Rows are points. Each copy is the shape, with its points in the same order, turned, moved and blurred by noise. Some copies are also mirrored. Which?

Shape (8 x 2):
[[-13 -34]
 [  0 -22]
 [ 13  14]
 [ 13  46]
 [-20  20]
 [ 20  -2]
 [ 11  60]
 [-14 -29]]
Copy 1 (8 x 2):
[[-35  -4]
 [-23  -8]
 [ 15   1]
 [ 43  29]
 [  0  36]
 [ 11 -15]
 [ 49  44]
 [-35  -4]]
Copy 1 is: only turned
Copy 2 (8 x 2):
[[-27 -36]
 [-11 -27]
 [  9   6]
 [ 15  36]
 [-20  18]
 [ 13 -13]
 [ 16  51]
 [-28 -32]]
Copy 2 is: only turned

Shape (7 x 4):
[[  4  13  39 -36]
 [  4 -52  -5  28]
 [ 19 -10  28 -30]
 [ 15 -18   5 -14]
 [ 31   3  35  10]
 [-28  37 -32  12]
 [ -1   7 -46 -35]]
Copy 1 (7 x 4):
[[ -4  -9  26 -44]
 [ 24  28 -16  37]
 [ 20  -5  13 -28]
 [ 15  -6  -5  -5]
 [ 16  -7  42   7]
 [-61 -20  -8  21]
 [-21 -41 -43  -9]]
Copy 1 is: mirrored
Copy 2 (7 x 4):
[[ 23  25   3  32]
 [ 12 -50 -20 -30]
 [ 39   9   2  14]
 [ 26  -6   3  -9]
 [ 29 -27  18  28]
 [-49   6  35 -14]
 [  0  31  29 -43]]
Copy 2 is: mirrored
Copy 3 (7 x 4):
[[ 33  19   8 -47]
 [-13 -46  36   3]
 [ 26  -8   4 -48]
 [  9 -14   7 -26]
 [ 50 -12  24 -16]
 [-11  46  13  32]
 [-23  21 -34  -6]]
Copy 3 is: only turned

Shape (13 x 8):
[[ -3 -13 -22   3  14  15  10 -30]
 [  8   5 -16 -16  10  13  -3  26]
 [  8  -9   9   7  16  20   3  27]
 [  0 -17  -3 -18  -6  18   1  32]
 [ 16 -14  31  -8 -63   7  -7 -23]
 [ -2 -16  68 -15  -6  -6  -3 -29]
 [  5 -17  -9   7 -10 -10  -1 -17]
 [-10  10  24  -5   5  22   3 -18]
 [ 18   3 -10  -4 -21  10 -10 -29]
 [ -9  18 -21 -18  19   0  16  -8]
 [ 17  15   1   9  18   1  -8 -26]
 [ 16  27 -13   4 -36   1  30 -15]
 [-86  49 -14   1  12 -10  10 -15]]
Copy 1 (13 x 8):
[[ -4  -8 -18  -4 -10  28  21  -8]
 [ 21  18   1 -22  -3  21 -15  20]
 [ 17  -3  20  -6  10  30 -17  18]
 [ 28  -3   9 -12 -18  21 -19  33]
 [ 26  -9  39  29 -49 -19  28  14]
 [ -8 -28  49   4  -1 -20  44  36]
 [  7  -5 -11  15 -10  -4  12   4]
 [ -9  -7  32 -18 -10  13  19   4]
 [ 10  17   2  12 -29   4  28  -3]
 [  4   7 -14 -41  -5   8   9  -2]
 [ -7  20   7   1  11   8  25  -7]
 [ 37   4   9 -10 -26 -11  15 -33]
 [-56 -10  -7 -64 -24 -22 -23 -29]]
Copy 1 is: mirrored
Copy 2 (13 x 8):
[[-14  19 -13  23  21 -21   8 -25]
 [-15  12 -16 -22 -11   7   2   6]
 [ -5 -11  -8   5  -8  23  -3   5]
 [-15  -7  -5 -18 -18  13  15  -9]
 [ 16   3  31 -20  -3  17 -11 -79]
 [  7  -6  61   0  41  28  -6 -41]
 [  8   7  12   8  -5 -20  -6 -22]
 [-14  26  11  11  23  25   6 -23]
 [ -5  23  -6  -9   6 -12 -18 -45]
 [-11  38 -11  -7  17 -11  20   2]
 [ -3  28   4   9  25  -6 -30 -12]
 [ 31  39 -19 -11   3  -7   1 -37]
 [-21  95  24  24   0   4  49   7]]
Copy 2 is: only turned
